Every row gives one point. To make a cloud, some directions were put in groups of two or more. Within a group, all points are equally far from the middle, so they leave a hole (a ring in 2 directions, a hollow ball in 3). The other directions are filled evenly. Then the cloud was stretched, turned, moved and blurred a little. How many holes are there, and how many directions does each take, smallest first?

Cloud:
[[ 51  27]
 [ 25 -43]
 [ -3 -47]
 [ 53  22]
 [-27 -37]
 [ 56  11]
 [  8 -47]
 [-30 -35]
 [-38  26]
 [-22 -40]
 [-32 -32]
 [-40 -23]
 [ 55  16]
 [ 32 -38]
 [ 42  36]]
Holes: 1 (2)

Cloud (29 x 4):
[[ -2 -49 -24 -50]
 [ -9   8 -31  48]
 [ 20 -39  38   3]
 [ 26  19  -7 -75]
 [ 62   2 -26  16]
 [ 41 -10  33  43]
 [-24  37 -31  43]
 [  2 -26 -51 -12]
 [-23  47 -36  37]
 [ 30  46  35  15]
 [-16  29 -45 -61]
 [-19  60 -34  32]
 [-21  22 -40 -67]
 [ 40   7  -5 -71]
 [ 62  19 -20  24]
 [ 52 -31 -32 -19]
 [ 44 -13 -23  40]
 [ 47 -27  19 -58]
 [ 51  49  -6  36]
 [-20  24 -56   8]
 [  9  68 -42   6]
 [ 21  71   2  34]
 [ 38 -50  17 -49]
 [-19 -25  24   5]
 [-16 -23  25  16]
 [-17  37  20 -44]
 [ 32 -11   9  59]
 [ 39   4   1 -71]
 [-12 -49   3 -45]]
Holes: 2 (2, 2)

Cloud:
[[  1 -30 -18  -8  61  46]
 [ 76  25  44 -22  -2  -9]
 [ 11 -18 -38 -31  25  34]
 [-54  -4  38  15  16   2]
 [ 56   2  10  20 -36   6]
 [ 23 -48 -16 -30 -13   7]
 [-72 -58  16  32  19  20]
 [ 30   2 -15  57  27 -50]
 [ 13  10  36   1 -12 -35]
 [-15  13 -29  21 -90 -26]
 [-17 -33  -7 -22  33 -28]
 [-59 -70  18   4   3  -8]
 [  3 -76  11   9  32   6]
 [ 28 -16  20  12  73  13]
 [ 22 -16  -6  52 -35 -33]
 [-44  37 -36  11 -29  34]
 [  6 -91   3  34   0  53]
 [-43  -2 -80  16 -15 -48]
 [-60  11 -26 -46 -47  -7]
 [ 78 -16  63  11  33 -17]
 [ 40 -20  55  -1  34   4]
 [ 13 -53 -53  38  -3 -12]
 [-17 -29  53  68 -28   4]
 [ 97   8  14   5 -44   9]
 [ 67 -25  68 -17  33   3]
 [-53  54 -34 -15  23 -35]
 [ 10 -31  17  13  70   4]
 [ -3 -62  21 -37   5 -20]
 [  7  35  17  65  13 -54]
 [ 13 -71 -65  13 -47  23]
 [ 27  -9  65  29  42   0]
 [-22 -40  11  30   6 -75]
 [  4  22   4 -40 -12  24]
 [-21 -76 -56  17  19   9]
 [ 27  24 -27 -47 -17 -29]
 [-12   5 -42  25 -84 -79]
 [-13 -10 -34  52 -55 -51]
 [ 29  -3  34  61  43 -30]
 [-77 -34 -47  32 -34 -16]
 [ 38 -14  51   2 -21 -56]
 [ 52 -83  64  -7 -36   2]
 [-27 -51 -26  25 -73 -10]
 [ -8 -29 -28 -18  -8 -32]
 [-28  -1  44  -6  -1  46]
 [ -8 -59 -29  30  71  36]
 [-75 -27 -39 -13   1 -30]
 [-61  26 -12 -42 -33 -11]
 [  7 -16  32  65 -35   9]
 [ 17 -38  -1 -23  -1  45]
 [  2 -37 -13  49 -37  24]
 [  8  -1  11  -3  27  -6]
 [ 14 -21  -8  55 -39  -5]
 [ -5 -17  28  54  18 -43]
 [-31 -66 -16  16  60  -6]
 [  8   2  14  16  12 -23]
 [-51 -27  11  18  -9  22]
 [  6   9  10  23  14 -49]]
Holes: 0
